Each row of a before or after table is a point. One or more steps were done to the points. Then noise was added and the rows were shuffled. The steps act on how far a point lies along the listed directions, d1 being the first. Name the steps. A step turns or swaps two directions, mirrors them in a line or flattens them onto one, adds a multiple of one to another, or multiplies one. Angles are multiples of 10 degrees, from the lower direction toward the higher: turns from -170 to 170, lines from 10 to 170 but not 90. Use the fewest steps. Two steps may share a direction if one is a turn and the other turns, adds or multiplies; they go together, in the order done. Otherwise the lowest direction goes first.

Directions:
(1): [ 19.8 -25.9 -15.0]
(2): [21.9  0.2 28.5]
(3): [ 20.4  24.9 -15.9]
Before (9 x 3):
[[ 1.5 -7.5  2.4]
 [ 7.7 -2.1  2.0]
 [-5.9 -5.7 -1.4]
 [-0.1 -1.0 -1.8]
 [-0.6 -4.2  6.6]
 [-0.7  2.7 -3.6]
 [ 5.3 -0.2 -9.8]
 [ 2.4 -5.1 -8.2]
 [-0.8  1.0  1.0]]
After (9 x 3):
[[ -0.6   4.6   6.3]
 [  7.6   1.6   2.0]
 [  0.0   0.6  -1.8]
 [  2.6   4.8  -8.3]
 [  5.5  -0.7 -10.0]
 [ -0.8  -3.2  -3.6]
 [ -5.9   5.6  -1.7]
 [ -1.1  -0.5   1.2]
 [  1.8   7.4   2.0]]
Steps: swap d1 and d3

Directions:
(1): [  2.3  18.0   3.3  40.1   9.6 -23.3]
(2): [ 11.2  15.5   7.8  15.8 -33.7  27.7]
(3): [38.0 -2.9 30.4 -9.3  8.8 -6.4]
Before (12 x 6):
[[ 0.2 -2.1  1.5 -1.4  3.4 -5.5]
 [-8.6 -3.4 -7.0 -5.6 -8.6  7.3]
 [-8.5 -0.6 -8.7 -9.8 -0.3  1.5]
 [-4.0  0.2 -3.6  1.0 -1.3  3.9]
 [ 1.9  1.0  2.1 -0.2 -1.6 -2.1]
 [-2.2  4.2 -4.7  4.9 -9.1  6.7]
 [ 7.3 -0.8  2.3 -8.2 -5.5  8.9]
 [ 0.6  3.6  2.7  1.3  3.0 -4.1]
 [-7.3  2.3 -4.8  1.9 -1.4  1.0]
 [ 0.5  0.8  1.9 -6.7  4.5 -1.4]
 [ 1.7 -1.8 -1.0 -3.3 -6.7  7.1]
 [-7.0  0.6 -5.6 -0.2 -0.1 -1.1]]
After (12 x 6):
[[-5.7  2.3 -4.7  1.3 -3.7  2.1]
 [-4.8  9.8 -5.7  8.3 -5.3  0.1]
 [ 0.9  1.0  2.7 -5.7 -1.2  2.7]
 [-7.5  1.7 -5.2  0.3 -1.3  1.2]
 [-7.2 -1.9 -8.1 -0.9  6.1 -6.3]
 [-4.7  0.4 -4.1  2.7  1.7  0.2]
 [ 3.3  6.2  3.9  1.3 -1.5  1.8]
 [ 1.4 -0.5  1.6 -2.7 -0.7 -2.1]
 [ 2.5  0.2  3.0 -0.6 -5.3  3.0]
 [-0.2  0.3 -1.5  5.9  4.7 -7.2]
 [-8.8  3.1 -6.4 10.9 -0.4 -6.5]
 [ 5.4  3.5  1.9  6.7  7.6 -9.0]]
Steps: turn d1 and d2 by -170 degrees

Directions:
(1): [ 17.0  -3.3 -28.7   1.8 -36.1   1.6  25.2 -27.9   4.3]
(2): [ 31.7 -27.6 -12.4  -4.2 -10.7 -12.9 -24.3  28.7  15.5]
(3): [ 29.2  33.0  27.4 -17.3  -3.6   4.7   3.4  -3.0  28.6]
(4): [-20.4  34.7 -36.7  -7.6  -5.8   0.4 -22.2  10.4  14.3]
(5): [ -0.9  -0.1  13.3   8.1 -30.2  44.3 -22.6   5.2 -14.7]
Before (11 x 9):
[[-3.8 -0.6 -0.7  1.3  5.1 -1.9 -2.3  2.6 -0.4]
 [ 0.9  9.4 -5.2 -0.6 -0.9 -1.1  5.9 -7.6  1.9]
 [ 1.6 -8.1  1.4 -0.6  2.5 -2.3  1.9  1.7  1.4]
 [-8.0 -1.3  1.8  2.9  9.4 -4.1  2.7  1.6 -3.6]
 [ 3.1 -3.2  7.5  2.3 -2.1  5.8  2.7 -4.1 -4.7]
 [12.1 -6.4 -0.4  0.1  0.1 -5.5  2.7 -0.3  1.3]
 [ 7.7 -8.7  2.1 -0.1 -0.4  0.6 -0.2  4.2  2.7]
 [ 7.4 -6.3  7.2 -3.6  8.0 -5.1  0.3  7.0  1.1]
 [ 2.4 -1.0 -6.5  1.5 -8.2 -0.8 -3.3  0.0 -1.0]
 [-3.1 -9.9  2.9  4.0 -0.6  3.0 -3.0  3.6 -3.2]
 [-4.9  1.3 -3.9  4.1 -2.7  6.5 -0.5 -3.4 -2.0]]
After (11 x 9):
[[ -1.7   0.8  11.4  -2.7  12.7  -2.6   6.3   0.8  -3.0]
 [ -2.6 -10.7   1.1   2.6   5.1  -4.8  -0.5   4.1  -0.6]
 [  1.4   0.3  -8.9   0.8  -4.3  -7.1   2.3  -3.2   1.0]
 [  3.4   7.4  -4.4   0.8  -9.5   7.2   0.6  -5.6   0.0]
 [  8.8  -8.0   4.1   1.1  -2.0   0.4   0.3   0.5  -1.1]
 [ -2.9  -3.9   3.2  -0.1   4.4  -0.6   5.2  -2.3  -0.6]
 [  1.8  -4.2  -7.3   3.0  -4.7   2.7  -4.0   1.3   1.5]
 [  2.2  -3.8   1.8  -0.7   6.6  -4.8   7.9  -2.1   2.4]
 [  4.2   0.8   1.8   1.2   3.7  -4.1  10.5  -8.8  -2.1]
 [ -8.5  -1.4   5.8   4.6   4.2   5.6  -3.4   4.3  -6.9]
 [ -5.9   0.5   1.2   1.8   4.9   1.0  -3.2   2.6  -1.9]]
Steps: multiply d1 by 1.3; turn d2 and d5 by -100 degrees

Directions:
(1): [-16.0   2.9  -8.5 -40.7  -9.6  17.4   7.6 -14.4 -13.3  13.9  11.4 -44.8]
(2): [ 16.8  23.4 -16.0  21.3 -14.5   6.5   1.7 -21.3 -14.2  32.2  37.7  15.8]
(3): [-30.1  -0.4 -24.7   0.8 -15.4  -3.5 -35.9 -38.5   5.7 -14.8 -13.5  13.2]
Before (9 x 12):
[[ -5.0  -0.8  -1.7  -1.9  -1.7   0.2  -3.7  -1.7   1.9  -0.8  -4.3   1.5]
 [ 10.9   1.3   4.0   6.2   1.9  -0.4   3.5   2.3  -0.3   1.8  11.1   6.6]
 [  0.7   2.7   2.2   3.0   0.4  -3.4  -2.1  -5.5   1.4   1.3   3.1   4.3]
 [  1.8  -0.3   4.6   2.3   3.6  -3.7   0.9   0.6   0.4  -1.6  -3.9  -1.9]
 [  3.7   5.0  -2.1   5.6  -2.5  -0.8  -3.7  -3.1  -0.8   8.1   4.1   8.8]
 [ -2.4   3.8   0.1  -3.9  -3.3   5.3   0.2  -2.3  -2.3   4.1   4.8  -5.1]
 [ -4.3  -0.1  -4.6  -7.9  -3.2   1.5  -2.7  -7.1   0.1   0.2   0.8  -4.1]
 [  4.5  -3.7   5.3   3.7   2.8  -0.6   3.1   7.1  -0.8   0.5  -0.6  -0.6]
 [ -5.3  -5.6   1.8   4.5   1.8  -4.0 -10.9   0.0   8.3 -12.1 -14.3   5.3]]
After (9 x 12):
[[  1.2   2.2   2.8   4.0   0.8  -4.1  -2.3  -4.6   1.9   0.2   2.2   5.8]
 [ 12.8   2.3   4.0  10.2   2.0  -1.4   2.9   2.5   0.2   2.3  11.9  10.6]
 [  4.3   4.5  -1.5   7.4  -2.2  -1.9  -4.0  -2.0   0.1   7.0   3.2  10.9]
 [  2.5  -0.1   4.4   3.9   3.7  -4.1   0.8   0.5   0.6  -1.4  -3.9  -0.6]
 [  5.9  -2.8   4.9   6.2   2.5  -1.0   3.0   7.0  -0.8   1.3   0.5   1.9]
 [ -3.8   4.0  -0.5  -7.5  -4.1   6.7   0.7  -3.5  -3.7   5.3   5.8  -8.8]
 [ -4.4  -7.5   3.6   7.9   3.7  -6.2 -11.8   2.7  10.6 -15.7 -17.7   9.5]
 [ -6.4  -0.6  -4.8 -12.2  -3.6   2.7  -2.2  -7.5  -0.6   0.3   0.5  -8.5]
 [ -5.6  -1.5  -1.2  -2.6  -1.2   0.2  -3.8  -1.2   2.2  -1.7  -5.5   0.9]]
Steps: multiply d1 by 1.6; add -0.3 times d3 to d2

Directions:
(1): [  9.3  13.3  -6.7  12.8 -13.4   2.6   1.3  -0.5 -22.1 -44.4 -33.8 -21.7
   5.5 -19.2 -42.8 -27.4   4.0  -0.6]
(2): [ -6.3 -37.8  12.8  16.4 -18.8  -9.3  14.8  18.6 -32.4   5.1 -11.8 -32.0
 -39.6   7.3   8.1  25.6   6.9  13.9]
(3): [-34.9   4.4   2.5 -16.7  12.3  11.5 -23.4  27.5  18.1  -8.5  -6.9 -14.6
   4.0  10.5   2.9  -8.8  56.2  24.4]
(4): [ 29.3  13.4  26.8  36.0  10.6 -11.2  -0.6  36.9  -1.7  -4.1  27.0  -4.1
  25.6  -7.5  -7.1  23.0  23.5 -21.7]
Before (8 x 18):
[[-4.4 -0.2 -2.6 -3.2  2.3 -1.9 -2.2  0.1  4.8  2.1 -3.4  3.7  1.6  1.9
   4.1 -1.9  3.1  0.3]
 [-7.1  1.1  2.2 -6.8  4.3  1.4 -7.8  3.1  6.8  3.8  2.8 -0.2  2.6  5.0
   4.6 -2.5 13.0  7.1]
 [ 0.5 -4.6 -0.1 -0.3 -2.6 -1.1  2.7 -1.1 -0.5  8.3  0.4 -2.3 -5.7 -0.2
   6.7  3.4 -5.2 -0.3]
 [ 8.8  0.6  5.7 13.0  2.4 -4.2  4.0  9.0 -3.5 -1.4  3.7  2.8  6.2 -2.3
  -3.4  6.2  1.3 -4.8]
 [ 3.9 -4.5  0.1 -2.8 -0.7  2.2  3.0 -4.9  1.0  5.1  3.2  3.8 -0.9 -0.2
   2.2  1.7 -7.3 -4.2]
 [ 5.7 -3.3  4.5  7.1  0.4 -2.0  4.9  8.1 -4.2  3.2  4.9  0.2 -1.7 -1.2
   1.3  6.2 -0.5 -2.4]
 [-7.7  4.3  4.7 -5.9  8.4  2.0 -5.8  6.8 10.8  5.0  5.5  2.3  2.7  4.4
   6.0  3.1 13.0  3.9]
 [ 4.9 -2.1  3.2  7.9 -2.9 -3.8  3.2  3.0 -5.7 -0.5 -2.8 -1.2 -0.7 -3.8
  -2.7  0.3 -2.2 -1.1]]
After (8 x 18):
[[  2.3  -1.6   1.5   3.1   0.2  -3.0   1.6  -0.8   0.1   5.3   1.2   5.0
    0.7  -1.7   3.2   0.6  -4.9  -1.4]
 [ -2.6  -5.6   1.5  -5.3   1.6   3.6  -0.6   1.6   4.2   6.1   3.6   1.4
   -0.8   2.5   4.8   2.6   3.2   0.3]
 [ -0.4   3.3   1.1   0.4  -1.3   0.6  -4.9   2.2  -2.9  -9.4  -6.7  -7.0
    2.6  -1.5  -8.7  -8.8  10.4   4.9]
 [  0.4   1.1   0.9   0.0   3.5   1.3  -0.1   5.2   2.8   3.4   5.0   3.6
    1.8   0.3   2.2   0.8   2.4   0.1]
 [ -2.8   8.4   3.1   0.4   3.3   2.4  -4.0   7.3   1.0 -10.9  -6.6  -6.6
    3.8  -2.3  -9.8  -5.7  13.3   3.2]
 [  5.0   3.4   2.6   6.3   5.6  -2.1   1.1   4.9   3.6   2.8   6.5   8.5
    8.9  -0.2   0.4   3.9   0.1  -3.7]
 [ -5.9  -2.1  -1.0  -4.8  -0.4   1.3  -1.4   1.4   3.1   6.3  -1.1  -3.3
   -3.7   0.9   6.4  -0.3   2.8   3.4]
 [ -1.9  -0.6  -1.8   0.4   0.1  -2.7  -1.0   2.1   0.8  -2.9  -6.8  -0.5
    0.7  -0.2  -0.5  -2.9   3.8   0.0]]
Steps: turn d1 and d3 by -80 degrees; flatten d2 and d4 onto the line at 120 degrees

Directions:
(1): [ 16.5 -12.1  14.7   6.3  23.9   2.4   7.5  -1.8 -32.5  34.1   1.8 -26.1
  30.8  -3.7  10.9  21.0 -19.9 -18.0 -14.9  -5.8 -36.8 -11.2 -34.8  30.3]
(2): [ -5.1  11.5  21.4  11.9 -20.7 -15.7 -30.1   6.5  36.0 -52.5   1.7 -18.3
   9.0  -0.3  -5.9  31.3 -17.9  -8.0  -0.1 -25.4  -4.1 -16.7  -6.5  32.8]
Before (8 x 24):
[[  3.0   1.2   3.0   2.0  -2.6  -0.1  -1.8  -0.4  -1.6  -0.5   0.4  -3.9
    6.2   0.6  -3.1   6.3  -4.3  -3.7  -2.7  -4.9  -4.9  -4.2  -4.2   4.1]
 [  2.1   4.7   1.9   1.2  -4.4  -1.0  -3.6  -1.6   6.7  -5.1   1.3  -0.1
   -1.7   1.9  -2.9   7.4  -2.4  -0.5   0.7  -6.6  -2.9  -4.7  -0.7   3.3]
 [ -3.8   3.5  -1.9   0.6  -8.6  -1.9  -6.6   2.4  13.7 -18.9  -1.6   1.3
   -5.6  -1.9  -5.0  -0.3   0.9   2.0   4.5  -2.7   7.1   0.9   7.4  -2.2]
 [ -2.3   3.3  -4.3   1.4  -3.3   0.0  -3.3   1.4   7.0  -6.6   0.2   4.7
   -9.3   0.0  -0.7  -7.1   6.1   4.1   2.8   1.5   7.9   0.1   6.2 -10.1]
 [ -3.7  -0.9  -6.7  -4.4  -1.2   1.1   4.5   0.3   0.6   6.2  -1.4  11.0
   -6.2   1.5  -3.1 -10.2   9.9   6.0   2.6   2.4   7.1   2.7  10.0 -14.1]
 [ -0.4   3.5  -0.9  -1.2  -6.8  -2.8  -9.0  -1.9  12.0 -13.0  -3.3   2.4
   -4.4   0.6  -3.6   0.7   2.8   2.2   4.6  -2.1   7.3   0.7   6.5   1.0]
 [ -2.7   1.3  -3.6  -2.3  -3.9  -0.7   0.6   0.6   3.5  -2.0   0.3   7.4
   -7.1   2.3   1.0  -4.6   5.4   3.6   3.0   3.5   9.0   3.9   8.2  -7.8]
 [  0.7  -3.4   1.6  -1.2   6.7   2.8   5.5  -1.5  -6.9   8.7   1.0  -2.0
    0.8  -0.5   1.6  -1.5  -0.4   0.1  -0.1   3.9  -5.3  -0.6  -4.5  -0.3]]
After (8 x 24):
[[  2.8   1.4   3.9   2.4  -3.2  -0.8  -2.8   0.0   0.0  -2.4   0.6  -4.7
    6.7   0.2  -3.6   7.2  -5.1  -4.2  -2.5  -5.8  -5.1  -4.9  -4.4   5.5]
 [ -0.1   2.5  -2.2  -2.0  -5.8  -2.0  -7.1  -2.2   9.8 -10.2  -3.4   3.7
   -4.7   0.8  -3.5  -1.1   3.8   2.6   4.7  -0.6   7.6   1.7   6.8  -1.0]
 [ -2.0   2.5  -5.7   0.6  -1.7   1.2  -1.1   0.8   4.7  -3.1   0.0   6.1
  -10.1   0.1  -0.2  -9.2   7.3   4.8   2.8   3.0   8.1   1.3   6.6 -12.7]
 [  0.7  -3.2   2.3  -0.7   5.7   2.3   4.4  -1.2  -5.7   6.8   1.1  -2.7
    1.2  -0.6   1.1  -0.4  -0.9  -0.2   0.0   2.9  -5.4  -1.1  -4.8   0.6]
 [ -3.4  -1.4  -8.0  -5.3   0.2   2.0   6.3  -0.1  -1.6   9.2  -1.2  12.1
   -6.5   1.8  -2.8 -12.3  10.8   6.4   2.6   4.2   7.5   3.8  10.2 -16.2]
 [  2.3   4.5   2.0   1.1  -4.4  -0.8  -3.4  -1.8   6.9  -4.9   1.3   0.0
   -1.7   1.9  -2.9   7.2  -2.3  -0.5   0.7  -6.4  -3.1  -4.6  -0.5   3.1]
 [ -3.2   2.6  -3.7  -0.1  -6.9  -0.7  -4.4   1.8  11.1 -15.4  -1.6   2.7
   -6.3  -2.0  -4.7  -2.4   2.2   2.5   4.2  -1.0   7.6   2.0   8.1  -4.5]
 [ -2.6   0.6  -4.9  -3.3  -2.5   0.2   2.4   0.4   1.4   1.0   0.2   8.5
   -7.4   2.3   1.2  -6.5   6.6   4.1   3.0   5.2   9.3   4.9   8.5  -9.8]]
Steps: add 0.3 times d1 to d2
